Rows are points. Before rounding, the points of a table are all equally far from one centre. They may lie mostly on one side of it. Write the centre, to within rounding.
In the rows, zero is written as 128.

Points:
[[ 78 130 151]
 [ 81 139 135]
 [ 85 121 156]
 [ 80 144 134]
 [ 91 122 176]
 [ 81 129 144]
 [ 77 133 153]
 [102 111 151]
 [ 74 143 153]]
Centre: [114 151 157]

Points, 10 rows:
[[163  72 138 166 128 102]
 [156 139 173 109 129  97]
 [122 132 137 171 190 120]
 [109  89 171 103 166 155]
 [141 104 140 102 175 131]
 [133 101 160  99 148  91]
 [134  90 184 152 172 108]
 [148  98 187 145 159  98]
 [136 110 198 101 145 129]
 [184 118 135 175 136 148]]
Centre: [116 117 147 148 122 136]

Points, 12 rows:
[[141  88 116  96 141  80 181 103]
 [138 134 102 160 168  97 182 162]
 [143 162  86 117 140 106 160 102]
 [103 150  96 154 163  92 164 156]
 [ 79 128 103 122 145  80 118 148]
 [181  66 128 124 117 140 172 113]
 [178 129 109 148 126 124 197 123]
 [104 107 108 147  96 120 194 138]
 [130 126  79 119 151 121 185 125]
 [115  65  94 113 169  95 157 128]
 [111 125 143  93 164 179 142  99]
 [135  97  82 182 134 162 164 135]]
Centre: [128 111 144 153 143 118 134 110]

Points, 14 rows:
[[120 111 187 173 146 110 114 114 114  74 111]
 [124 118 175 204 119 123 113 115 142 101  86]
 [137 141 180 205 124 122  84 136 126 115  96]
 [ 90  96 138 215 144 150 120 130 113 127  94]
 [113 172 192 197  99 118  98 124 126 107 155]
 [118 105 170 212 110 122 111 155  98 102 110]
 [138 127 165 185 137 139  82 117  94 122  93]
 [125 101 146 201 129 130 120 119 147 124  78]
 [110 164 150 157 119 126 122 146 121 106  84]
 [113  94 132 160 106 153 117 143 118 107  92]
 [140 134 164 225 130  81 109 113 120 129 152]
 [ 86 128 130 180 132 125 135 113 110 103  78]
 [ 72  86 119 165 136 137  62 111 112 124  97]
 [127 142 139 149 112 120  93 138 113  88  94]]
Centre: [ 92 120 154 166 128 113 102 126 130 137 140]

Points, 17 rows:
[[ 95 176 179 129 113 135 170 117 135 145 164 117]
 [ 89 150 191 130  96 106 163 146 142 128 174  91]
 [ 68 144 168 157  82 136 174 128 126 128 147 105]
 [ 95 157 166 157  90 110 161 120 129 109 168  91]
 [ 91 143 162 143  93 151 150 115 144 136 175 103]
 [ 72 142 184 145  91 145 161 135 124 115 154  94]
 [101 154 187 159 110 138 163 141 104 163 169  96]
 [ 95 134 171 157 112 113 178 142 134 138 190 104]
 [ 99 173 180 141  92 118 164 133 145 147 167 102]
 [ 95 143 192 125 103 131 171 125 118 144 139  76]
 [ 82 147 190 140 104 118 163 120 117 126 188 103]
 [ 84 162 181 159  89 125 163 152 110 143 173  95]
 [ 96 137 175 162  90 146 178 133 120 139 166 108]
 [112 173 157 169  99 112 142 109 122 114 156 105]
 [ 78 150 177 142  94 115 171 126 110 137 153  73]
 [ 75 143 158 136  90 124 178 122 106 136 173  89]
 [110 159 165 151  88 141 188 140 107 132 138 109]]
Centre: [ 98 135 156 133 115 112 137 142 113 137 143 121]

Points (22 x 18):
[[101  89 153 113 115 120 130 115 154 129  83 137 149 143 184 149 210 173]
 [121  94 160 134 122 113 153 109 122 136  86 139 150 169 177 103 176 181]
 [103  84 174 124 139 129 120 127 111 139 116 162 156 187 160 163 189 167]
 [124  93 150 149 123 138 128 143 136 154  93 168 151 170 161 159 167 150]
 [ 92 106 175 109 130 111 122 128 145 135  71 132 199 181 172 140 176 152]
 [108  82 156 147  86 126 129 146 131 126 112 118 193 163 140 168 178 144]
 [ 94  89 170  95 119 143 111 118 172 107 112 158 178 198 167 145 160 149]
 [116  97 148 148 142 124 125 121 137 145 101 161 165 195 165 134 190 130]
 [111  72 152 136 116 132 106 152 147 115 110 152 173 191 172 127 166 163]
 [ 96 112 152 117 101 152 105 104 141 115  88 156 185 195 157 168 157 134]
 [126  77 156 111 124 130 107 111 139 138  81 137 158 200 152 115 182 165]
 [111 104 173 129 139 143 149 148 103 104 122 135 147 167 136 130 192 164]
 [122  92 156 137 104 123 134  93 166 128 102 158 188 160 149 139 193 178]
 [118  95 141 125 107 133 122 126 125 118 125 145 158 207 178 149 183 138]
 [122 117 169 139 120 154 124 130 178 113 110 152 171 189 153 138 158 153]
 [111  85 171 137 145 141 130 146 161 130 106 148 162 203 148 129 156 156]
 [117 102 147 132 125 139 125 151 149 141 100 175 168 185 152 135 174 147]
 [126  71 138 126 112 118 118 123 119 104  83 132 167 210 156 126 175 155]
 [ 93 118 127 129 140 134 163 112 121 123 108 168 166 174 156 135 180 170]
 [111  87 148 119  99 125 137 130 154 135 100 167 162 204 159 146 180 131]
 [121  58 149  92 142 142 121 137 154 117  88 141 159 184 153 142 162 158]
 [124  61 165  92 123 145 114 104 122 107  99 144 136 189 140 173 135 151]]
Centre: [ 97  99 157 124 122 107 120 109 137 110 107 136 149 151 139 138 152 142]

Points:
[[151 117 168 132 137 152  92  80 161  71 184 104 132 111  82 157 158  53
  120 123]
 [168 116 177 156 139 167 102 102 186 124 185 116 138 117  84 123 149  91
  118 102]
 [167 110 162 141 139 144  89 114 183 114 183 130 137  91 111 132 119  82
   84  83]
 [141 124 140 149 139 160  93  92 159  99 163  93 111  96  93 117 154  76
   82  65]
 [135  85 186 135 153 123 121  83 149 126 170 134 160 143 123 123 136  88
   82 111]
 [160 104 169 141 148 128 137 116 145 153 171 134 119 113  98 135 174  72
   80 104]
 [149 125 161 167 132 142 114  87 135  98 193 107 117  82  64 163 157  83
  123  84]
 [145 127 151 172 132 133 103 117 176 115 182 113 120  85  97 125 137 106
  101  75]
 [127 130 160 171 158 154 101 119 154 178 138 111 119 124  85 117 133 109
   87 106]
 [119 100 179 140 152 128  91  80 166  94 146 135 108 130  93 132 146  84
   69  96]
 [138 127 114 121 115  98 111  81 151 143 171 113 137 123  79 129 156  76
   91 133]
 [161 153 190 138 183 139  91 106 125 116 144 105 115 112  99 140 134  82
   64 102]
 [141 113 161 177 134 143 116  96 139 117 145 128 127 137  80 115 131 118
   55 117]
 [161 140 183 141 119 159 132 105 121 121 157 140 136  74  95 152 155  76
   98 106]
 [161 134 183 144 118 129 115 130 151 102 154 117 143 105 117 164 159  97
   76 123]
 [163 141 164 124 148 149 124 102 165 164 136  89 153 115  69 154  99  85
  104 115]
 [147  93 152 190 156 146 135 118 163 116 155 102 115 108 113 151 170  72
  105 103]
 [175 121 158 152 144 132 113  79 141 109 144  98 114 106  97 136 165  48
   84 106]
 [145 127 157 139 135 150 109 116 174  88 164 114 123 125  83 158 154  59
   65  98]
 [156 111 169 147 119 116  88 125 126 143 185  88  81 105  66 124 165  92
   97 115]
 [142 114 196 130 145 128 101 113 122 141 161  97 112  95  67 140 129  74
   82  67]
 [145 136 160 118 156 135 126  87 146 119 153 128 132 103  68 157 177  77
   86 123]
 [146 137 157 167 140 122 105  81 129 101 149 124 112 111 103 112 150  68
   90  65]
 [143 156 181 149 141 125 116 104 150 120 144  98 127 127  44 144 138  71
  110 103]
 [138 125 144 153 154 168  95 106 133  80 177 135 120  96  72 188 158  74
   89  87]]
Centre: [140 111 137 122 141 149 107 113 118 118 159 114 103 134 111 152 114  99
 129 113]

Points:
[[134 144  94 134 116  66 182 147 152 129  78 104 165  84 148 149 154  70
  110 150 118 105 157 138]
 [123 170 100 168 121 114 169 185 130 133  91  80 148  73 165 151 179  78
  101 115 111 117 161 124]
 [105 139 122 149 131  78 122 143 136 158  66 104 139  84 166 148 170  72
  118 136 104 122 181 138]
 [ 88 179 112 151 137  84 137 154 147 131  97  81 139 100 161 184 172  98
  121 139 111  87 147 120]
 [127 158 118 152 103  76 141 144 120 137  69 125 167  87 173 155 185 112
  108 113 110 108 126 153]
 [ 82 141 120 141 129  72 138 150 146 127  91  94 159  61 179 116 172  96
  121 130  95 122 133 128]
 [138 165 100 135  95 105 169 126 117 109  90  55 163  71 160 159 173 108
  102 129 130 115 170 137]
 [131 153 110 163 137  91 163 144 129 171  85 130 173 109 168 149 176 119
  118 152 133 102 128 114]
 [ 99 159 124 139 111 111 137 158 129 142  99  75 155  83 181 158 170 101
  103 107 117  92 113 144]
 [122 156 134 155 146  68 153 146 147 144  97  89 161 132 199 154 141  99
  122 144 112 114 173 144]
 [ 91 153 105 146 132  86 155 145 120 166  69 115 156 110 174 171 154  58
  131 114 100 107 143 113]
 [107 180 119 109 119  76 155 155 137 136  88  58 137  98 145 179 176 100
  126 131 119  95 149 148]
 [ 94 169 110 144 119  81 178 149 136 129  86  58 138  88 172 191 159  93
  115 163 113 136 143 110]
 [116 193 134 140 107  80 152 167 158 146 104 103 161  91 179 151 163 101
  104 126 134 100 138 119]
 [104 166 123 118 113  71 168 164 112 151  74  78 157  95 155 169 191  94
  106 126  93 103 164 130]
 [ 96 158 101 166 133  97 140 144 142 153  72  85 156  88 174 151 157  97
  112  96 115 116 110 122]
 [112 149 122 151 127  65 155 122 136 164  74  96 177 103 178 173 169 131
  127 154 114 121 152 120]
 [114 131 103 154 122  93 181 114 131 139  73  70 152  82 149 115 149  97
  129 136 124 102 179 126]
 [ 95 170  86 138 128  94 146 134 125 135  72  83 146 108 174 163 182 101
   87 114 143 144 181 135]
 [119 168 135 180 134  68 151 163 115 137  81  73 123 120 170 146 136 114
  110 150 117 112 139 137]
 [121 137 102 181 120  93 144 139 116 169  74  89 156 125 164 157 163 112
   89 136 124 118 153 145]
 [111 180  97 115 140  98 163 132 133 117  88  98 157  75 183 180 145  86
  131 130 143 103 138 129]
 [ 86 152  88 137 134  97 159 170 104 158  89  80 117  78 168 153 155  99
  102 141  95 117 172 103]
 [145 127  84 147 142 104 142 168 122 142  78  85 163  85 162 135 152  77
  122 118  85 105 166 125]
 [108 166  97 145 126  75 170 133 150 148  82 107 170  85 172 155 156 102
  105 143 111 100 157 128]
 [ 83 162 128 136 102 100 158 161 129 130  98 108 139  78 181 131 177 113
  104 149 133  93 131 130]
 [118 152 139 169 128  78 138 139 115 127  75  73 156  89 142 177 141  86
  122 162 106  96 146 135]
 [126 168 104 140 112  73 182 154 131 120  91 116 159  64 189 147 167  68
  113 139 127 123 157 116]
 [ 84 167 131 165 117  85 164 144 126 126  85  72 129 102 163 156 183 105
   88 149 105 113 166 140]
 [121 169 102 135 143  95 184 152 145 148  95 100 170  89 189 143 173 103
  114 113 149 105 154 128]]
Centre: [122 132 132 128 124 102 158 142 119 119 122 110 138 114 134 155 151 110
 124 113 116 150 147 110]
